Every row gives one point. The points of each table are mixes of a few directions, plus a little noise. Count the directions of each table, and those that both share. Where both have some left over, give the other angles between the two spaces (their principal angles), to ten degrees, smallest first.
In the rows, zero is written as 128.

First (7 x 2):
[[ 97 133]
 [121 129]
 [218 112]
 [ 86 135]
 [107 132]
 [132 127]
 [134 127]]
Second (4 x 2):
[[135 140]
 [102  84]
 [157 179]
 [118 110]]
Directions: first 1, second 1, shared 0; angles 70

First (6 x 6):
[[123 123 122 115 119 136]
 [158  94  85 109 106 133]
 [136 122 133 111 108  89]
 [164 130 142 147 128  57]
 [ 99 131 111 131 146 212]
 [ 88 170 175 154 161 142]]
Second (8 x 6):
[[138 173 146 114 162 136]
 [175 152 119  67 117 108]
 [123 148 141 129 139 135]
 [182 102  70 104 168 103]
 [ 68 121 163 179 109 153]
 [131 117 123 122 113 122]
 [ 84 125 150 175 136 150]
 [123  83 112 132  84 116]]
Directions: first 3, second 3, shared 1; angles 40, 80

First (8 x 11):
[[146  72 162 170 146 140 148 151 172 181 121]
 [ 95 221  72  63 102 113  90  90  63  54 145]
 [156  77 156 146 135 127 165 145 136 126 100]
 [123 126 131 139 133 134 119 131 145 154 139]
 [119 162 106 100 116 120 118 113  97  90 129]
 [130 114 139 144 135 133 128 135 147 153 132]
 [142  82 156 162 143 136 144 148 164 172 122]
 [112 172 102  97 116 121 110 110 100  95 137]]
Second (10 x 11):
[[136 115 190 124 113 143 138 109 146 108  99]
 [208 122  64 123 114  91 129 119  88 136 137]
 [128 107 144 143 113 172 157 120 180 142 110]
 [185 138  96 126  84  95  95 143  96  88 118]
 [ 76 148 122 127 172 130 115 122 132 178 170]
 [ 81 132 138 143 160 115  99 165 127 147 151]
 [ 87 157 130 121 140 145 112 109 144 154 154]
 [ 71 149 118 113 169 124 131 128 108 134 152]
 [170 125  74 123  86 117 140 151 101  67 100]
 [140  87 205 137 129 149 163 114 158 126  91]]
Directions: first 2, second 6, shared 2

First (8 x 18):
[[134 116 117 121 120 129 129 139 131 135 127 122 128 141 126 128 117 130]
 [152 120  82  95 104 119 121 156 161 148 140 107 112 151 119 108 109 112]
 [ 98 164 182 166 163 130 130  83 102  99 123 154 137  82 137 139 167 130]
 [135 130 115 118 122 124 125 134 140 133 133 122 122 131 125 120 125 120]
 [111 102 161 154 136 145 141 122  87 120 106 142 152 135 136 158 122 161]
 [138 122 110 115 118 125 126 140 140 136 132 120 123 139 125 121 119 123]
 [136 123 114 118 120 126 126 138 137 134 131 121 124 137 125 123 121 124]
 [120 147 143 138 140 125 126 112 126 118 131 135 127 109 130 126 144 122]]
Second (11 x 18):
[[129 128 127 128 129 128 128 128 129 128 129 128 127 128 128 129 128 128]
 [127 127 128 128 128 129 128 128 127 128 127 128 129 128 128 127 129 129]
 [131 130 126 127 129 126 129 129 132 128 134 129 124 128 128 130 128 126]
 [136 133 122 125 133 124 130 129 139 128 143 130 118 129 129 133 127 121]
 [131 130 126 127 130 126 129 129 132 128 134 128 124 128 128 130 128 125]
 [ 60  90 176 155  91 161 105 119  41 128   7 120 212 122 118  82 136 184]
 [133 131 124 126 131 126 130 128 134 128 137 129 122 129 129 131 128 124]
 [134 132 124 126 131 125 130 129 136 128 139 129 120 128 129 132 128 123]
 [140 135 119 123 135 122 132 130 144 128 150 130 112 129 130 137 127 118]
 [142 136 118 123 136 121 133 130 146 128 152 130 111 129 130 138 127 117]
 [143 136 117 122 137 120 133 130 148 128 156 130 109 129 131 138 127 116]]
Directions: first 2, second 1, shared 0; angles 50
